Rows are points. The points of each table are mixes of a few directions, plus a little noise. How many directions does each table use, and how many do they share? Where both have some left over, give the other angles between the two spaces (their principal angles), to ten degrees, smallest first.

First (6 x 2)
[[-0.18,-0.39],
[-0.14,-0.31],
[+0.23,+0.48],
[-0.23,-0.48],
[+0.19,+0.41],
[+0.14,+0.30]]
Second (5 x 2)
[[-0.37,-0.26],
[+0.20,+0.14],
[-0.38,-0.27],
[-0.02,-0.02],
[+0.57,+0.40]]
Directions: first 1, second 1, shared 0; angles 30

First (6 x 4)
[[+0.09,+0.07,+0.16,-0.25],
[-0.23,-0.16,-0.41,+0.60],
[-0.07,-0.05,-0.12,+0.18],
[-0.04,-0.03,-0.06,+0.10],
[+0.35,+0.25,+0.62,-0.92],
[-0.11,-0.08,-0.20,+0.29]]
Second (5 x 4)
[[+0.74,+0.65,-0.26,+0.27],
[-0.13,-0.48,-0.08,-0.23],
[-0.38,-0.02,+0.09,-0.09],
[-0.23,+0.26,-0.03,-0.04],
[+0.00,-0.41,+0.28,+0.08]]
Directions: first 1, second 3, shared 0; angles 90

First (9 x 8)
[[-0.46,-0.36,-0.16,-0.28,+0.26,+0.35,+0.15,+0.30],
[+0.24,+0.18,-0.18,-0.05,-0.36,+0.02,-0.05,+0.11],
[+0.60,+0.46,+0.17,+0.33,-0.38,-0.43,-0.19,-0.34],
[+0.22,+0.18,+0.38,+0.35,+0.13,-0.41,-0.10,-0.44],
[-0.36,-0.28,-0.18,-0.26,+0.16,+0.32,+0.12,+0.28],
[-0.09,-0.08,-0.11,-0.11,-0.01,+0.13,+0.04,+0.14],
[+0.45,+0.35,+0.24,+0.33,-0.19,-0.41,-0.15,-0.37],
[-0.79,-0.61,-0.35,-0.52,+0.39,+0.66,+0.26,+0.57],
[+0.20,+0.16,+0.19,+0.21,-0.01,-0.25,-0.08,-0.25]]
Second (10 x 8)
[[+0.15,+0.16,-0.21,+0.24,+0.01,-0.02,+0.06,-0.39],
[+0.48,-0.39,+0.17,-0.01,-0.71,+0.43,+0.16,+0.03],
[+0.66,-0.11,+0.12,+0.27,-0.64,+0.20,+0.12,-0.37],
[-0.43,+0.28,-0.05,-0.26,+0.40,-0.34,-0.22,+0.42],
[-0.18,-0.16,-0.23,+0.03,+0.20,+0.23,+0.16,-0.17],
[-0.20,-0.36,-0.11,+0.04,+0.19,+0.35,+0.24,-0.18],
[+0.40,-0.47,+0.31,-0.03,-0.61,+0.41,+0.16,+0.06],
[-0.27,+0.59,-0.29,-0.31,+0.18,-0.44,-0.32,+0.54],
[-0.32,+0.01,+0.12,-0.10,+0.37,-0.17,-0.08,+0.16],
[-0.29,+0.44,+0.15,+0.11,+0.61,-0.64,-0.25,-0.09]]
Directions: first 2, second 4, shared 2

First (10 x 9)
[[+0.52,-0.22,+0.20,+0.44,+0.06,+0.58,+0.43,-0.39,-0.20],
[+0.75,+0.43,+0.18,+0.08,-0.35,+0.37,+0.08,+0.06,+0.92],
[-0.20,-0.25,+0.23,-0.49,-0.22,-0.45,-0.29,-0.18,-0.07],
[+0.30,-0.65,+0.37,-0.18,-0.11,-0.03,-0.52,-0.50,-0.29],
[-0.41,-0.04,-0.01,-0.15,+0.02,-0.25,+0.27,-0.03,-0.30],
[-0.49,+0.58,-0.25,-0.17,-0.06,-0.30,+0.40,+0.45,+0.30],
[-0.31,+0.39,-0.44,+0.19,+0.25,-0.02,+0.01,+0.49,+0.09],
[-0.23,-0.01,-0.35,+0.08,+0.28,-0.10,-0.56,+0.32,-0.11],
[-0.11,-0.20,+0.11,-0.08,-0.01,-0.08,+0.09,-0.18,-0.26],
[+0.19,-0.03,-0.06,+0.29,+0.14,+0.29,+0.08,-0.03,-0.08]]
Second (10 x 9)
[[+0.73,-0.35,+0.41,-1.11,-0.40,+0.58,-0.30,-0.53,+1.18],
[-0.25,+0.11,+0.15,+0.08,+0.10,-0.10,+0.23,+0.19,-0.39],
[-0.18,+0.08,+0.19,-0.05,+0.09,-0.06,+0.11,+0.16,-0.34],
[+0.00,-0.03,+0.17,+0.10,-0.01,+0.17,+0.28,+0.07,-0.01],
[-0.23,+0.17,+0.17,-0.42,+0.00,-0.26,-0.02,+0.01,-0.29],
[-0.12,+0.02,-0.01,+0.21,+0.19,-0.06,-0.15,+0.20,-0.37],
[+0.13,+0.01,-0.46,+0.49,-0.22,-0.03,+0.36,-0.24,+0.49],
[-0.03,-0.07,+0.06,+0.03,+0.25,+0.02,-0.50,+0.22,-0.37],
[+0.05,-0.06,+0.13,+0.19,-0.02,+0.23,+0.30,+0.07,+0.07],
[-0.05,+0.13,-0.81,+0.48,+0.00,-0.49,-0.34,-0.17,+0.06]]
Directions: first 4, second 4, shared 1; angles 30, 30, 70

First (10 x 12)
[[-0.10,+0.59,+0.24,+0.16,-0.12,-0.13,+0.26,+0.05,-0.39,+0.10,+0.22,-0.12],
[-0.08,+0.14,-0.22,+0.50,+0.03,+0.44,-0.24,-0.07,-0.27,-0.35,+0.34,-0.70],
[+0.09,-0.30,+0.16,-0.56,-0.01,-0.42,+0.19,+0.06,+0.38,+0.33,-0.41,+0.76],
[+0.30,-0.21,+0.17,-0.59,+0.11,-0.31,-0.08,-0.02,+0.22,+0.48,-0.32,+0.58],
[+0.10,-0.71,-0.32,-0.13,+0.14,+0.20,-0.33,-0.07,+0.46,-0.17,-0.23,+0.08],
[-0.02,-0.09,+0.19,-0.38,-0.08,-0.39,+0.30,+0.08,+0.24,+0.24,-0.28,+0.60],
[+0.22,-0.09,-0.23,+0.17,+0.20,+0.42,-0.54,-0.15,-0.15,-0.08,+0.18,-0.52],
[+0.06,-0.54,-0.35,+0.08,+0.13,+0.34,-0.38,-0.08,+0.27,-0.27,-0.05,-0.21],
[-0.32,+0.72,+0.30,+0.29,-0.26,-0.23,+0.57,+0.14,-0.41,-0.03,+0.25,-0.07],
[-0.27,+0.48,+0.05,+0.46,-0.15,+0.09,+0.25,+0.06,-0.36,-0.24,+0.32,-0.40]]
Second (11 x 12)
[[+0.42,+0.17,-0.07,+0.06,+0.27,+0.36,-0.65,-0.20,-0.38,+0.21,+0.24,-0.55],
[+0.12,+0.04,-0.02,+0.01,+0.07,+0.10,-0.19,-0.06,-0.12,+0.07,+0.08,-0.16],
[-0.25,-0.10,+0.04,-0.03,-0.16,-0.23,+0.41,+0.13,+0.23,-0.13,-0.16,+0.34],
[+0.72,+0.29,-0.13,+0.10,+0.47,+0.64,-1.14,-0.35,-0.66,+0.37,+0.42,-0.97],
[-0.20,-0.09,+0.04,-0.03,-0.13,-0.18,+0.33,+0.10,+0.19,-0.11,-0.12,+0.27],
[-0.39,-0.15,+0.08,-0.06,-0.25,-0.33,+0.60,+0.18,+0.36,-0.19,-0.22,+0.50],
[-0.30,-0.12,+0.06,-0.04,-0.19,-0.27,+0.47,+0.14,+0.26,-0.16,-0.18,+0.40],
[-0.63,-0.26,+0.11,-0.09,-0.40,-0.55,+0.98,+0.31,+0.57,-0.32,-0.36,+0.82],
[+0.29,+0.12,-0.05,+0.05,+0.19,+0.25,-0.47,-0.15,-0.27,+0.15,+0.17,-0.38],
[+0.12,+0.05,-0.02,+0.03,+0.08,+0.11,-0.19,-0.06,-0.11,+0.06,+0.07,-0.17],
[+0.10,+0.04,-0.02,+0.01,+0.06,+0.08,-0.16,-0.05,-0.10,+0.05,+0.05,-0.12]]
Directions: first 3, second 1, shared 1

First (9 x 18)
[[+0.66,+0.67,-0.14,-0.29,-0.56,+0.80,+0.73,+0.24,-0.76,-0.09,-0.16,+0.13,-0.47,-0.71,-0.35,-0.44,-0.09,+0.02],
[-0.24,-0.31,+0.14,+0.20,+0.01,-0.18,-0.27,+0.23,-0.10,+0.12,+0.39,-0.16,-0.02,+0.12,+0.07,-0.07,+0.20,-0.50],
[-0.63,-0.56,+0.14,-0.16,+0.09,-0.17,-0.57,-0.14,-0.03,+0.10,+0.43,-0.31,-0.30,-0.17,-0.05,+0.21,+0.07,-0.41],
[+0.13,+0.30,-0.02,+0.05,-0.54,+0.32,-0.21,+0.53,-0.23,+0.13,+0.44,+0.06,-0.22,-0.08,+0.00,-0.43,+0.08,-0.70],
[+0.12,-0.08,+0.03,+0.13,+0.27,-0.15,+0.34,-0.13,-0.03,-0.07,-0.26,+0.00,+0.20,+0.09,+0.01,+0.10,+0.03,+0.33],
[-0.18,-0.09,-0.07,-0.30,+0.25,-0.07,-0.05,-0.50,+0.28,-0.11,-0.32,-0.01,+0.00,-0.09,-0.06,+0.37,-0.20,+0.55],
[-0.11,-0.17,+0.11,+0.23,-0.05,-0.12,-0.18,+0.28,-0.09,+0.10,+0.32,-0.09,+0.02,+0.14,+0.09,-0.14,+0.18,-0.46],
[+0.52,+0.39,-0.11,+0.47,+0.25,-0.29,+0.41,+0.06,+0.54,-0.09,-0.55,+0.39,+0.80,+0.75,+0.32,-0.02,-0.04,+0.62],
[-0.29,-0.15,-0.07,-0.32,+0.28,-0.13,-0.20,-0.56,+0.40,-0.09,-0.28,-0.02,+0.01,-0.04,-0.03,+0.43,-0.22,+0.54]]
Second (9 x 18)
[[+0.11,-0.27,+0.09,-0.02,+0.37,-0.05,+0.67,-0.29,-0.45,-0.12,-0.35,-0.17,-0.05,-0.31,-0.20,+0.17,+0.06,+0.45],
[-0.16,+0.06,-0.05,-0.30,-0.24,+0.25,-0.26,-0.04,-0.03,+0.02,+0.16,-0.05,-0.33,-0.29,-0.10,-0.01,-0.09,-0.16],
[-0.48,-0.32,-0.10,-0.02,+0.20,-0.07,-0.26,-0.08,+0.70,-0.03,+0.04,-0.05,+0.01,+0.18,+0.32,+0.09,+0.02,+0.13],
[-0.17,-0.21,-0.11,+0.44,+0.28,-0.17,+0.12,+0.24,+0.78,-0.04,-0.08,+0.08,+0.38,+0.56,+0.54,-0.14,+0.17,+0.17],
[-0.16,+0.00,+0.15,-0.39,-0.09,-0.25,-0.73,-0.42,-0.31,+0.12,+0.18,-0.07,-0.11,-0.15,-0.39,+0.43,-0.23,-0.21],
[-0.45,-0.46,+0.03,+0.23,+0.03,+0.00,-0.15,+0.36,+0.21,+0.07,+0.43,-0.21,-0.17,+0.07,+0.30,-0.23,+0.28,-0.48],
[-0.19,+0.16,-0.18,+0.03,-0.35,+0.28,-0.37,+0.39,+0.56,+0.05,+0.30,+0.11,-0.11,+0.16,+0.32,-0.33,+0.02,-0.36],
[+0.60,+0.45,+0.04,-0.24,+0.16,-0.17,+0.34,-0.58,-0.44,-0.10,-0.64,+0.21,+0.29,-0.09,-0.45,+0.42,-0.33,+0.73],
[+0.91,+0.58,+0.12,+0.27,-0.36,+0.18,+0.65,+0.43,-1.01,+0.05,-0.05,+0.17,+0.11,-0.12,-0.32,-0.39,+0.10,-0.27]]
Directions: first 4, second 5, shared 4
